Every row gives one point. Each copy is the shape, with its points in the same order, stretched, turned, moved and blurred by noise. Some copies are also mirrored. Which?

Shape (7 x 2)
[[ 23  22]
 [ 12 -15]
 [  5  45]
 [ 44  20]
 [ -4  -4]
 [-16  -2]
 [ 56 -55]]
Copy 1 (7 x 2)
[[ 35  16]
 [ -1   9]
 [ 60  -8]
 [ 33  32]
 [  5  -6]
 [ 10 -23]
 [-43  53]]
Copy 1 is: mirrored
Copy 2 (7 x 2)
[[ 36   7]
 [  2   9]
 [ 52 -23]
 [ 39  24]
 [  4 -15]
 [  2 -18]
 [-25  55]]
Copy 2 is: mirrored
Copy 3 (7 x 2)
[[ 29  25]
 [ 16  -4]
 [ 21  53]
 [ 51  22]
 [  0   7]
 [-10  12]
 [ 49 -47]]
Copy 3 is: only turned
Copy 4 (7 x 2)
[[ 21  20]
 [  1 -23]
 [  4  40]
 [ 48  11]
 [-14  -4]
 [-23   0]
 [ 45 -53]]
Copy 4 is: only turned

Shape (7 x 3)
[[ 25 -34 -43]
 [-14  14  31]
 [  7   5 -14]
 [ -5 -15   7]
 [-20  44  35]
 [-24  -2  -8]
 [ -9  -1  17]]
Copy 1 (7 x 3)
[[ 60   0  18]
 [-34   7  -2]
 [ 11  18  14]
 [  2 -10   1]
 [-53  29   3]
 [ -9 -10  32]
 [-16  -1   2]]
Copy 1 is: mirrored
Copy 2 (7 x 3)
[[ 55 -47  -9]
 [-32  -5   8]
 [ 18 -10   1]
 [ -6 -30  -2]
 [-42  26  17]
 [ -3  -9 -22]
 [-17 -17   3]]
Copy 2 is: only turned
Copy 3 (7 x 3)
[[ 41  14 -38]
 [-15   2  39]
 [  5  17  -7]
 [  5  -3  12]
 [-48  18  34]
 [-16 -10  -7]
 [ -2  -4  19]]
Copy 3 is: only turned

Shape (7 x 4)
[[-13   2  10  39]
 [-27 -36 -18 -21]
 [  7  13 -17  15]
 [ 28   1  30 -18]
 [-24  -7 -16  -4]
 [-23 -12  28 -13]
 [ 22  31  -4  -8]]
Copy 1 (7 x 4)
[[-18  17  43  22]
 [  0 -45  -6   0]
 [ -5  24   7  17]
 [ 21  19  19 -32]
 [-17 -14  -2   8]
 [-15 -17  27 -23]
 [ -1  38  -2 -11]]
Copy 1 is: only turned
Copy 2 (7 x 4)
[[-19  40  23   7]
 [ 12 -34  -3  34]
 [-24  23 -16  -4]
 [ -1 -15  15 -35]
 [  8  -1 -10  24]
 [ 29 -11  28   5]
 [ -9  12 -24 -28]]
Copy 2 is: mirrored
Copy 3 (7 x 4)
[[ -7  26 -10  23]
 [-20 -60  -4   7]
 [ 20   7 -18  -5]
 [  1   7  43 -29]
 [ -8 -28 -25  -1]
 [-39 -10  17 -10]
 [ 26  18   2 -38]]
Copy 3 is: only turned
Copy 4 (7 x 4)
[[-17  -2  -3  41]
 [ -4 -37  19 -21]
 [-21  22  -7  -5]
 [ 46   5 -34 -13]
 [-22 -20   3 -11]
 [ 13 -44 -17   7]
 [ -5  27 -31 -26]]
Copy 4 is: mirrored
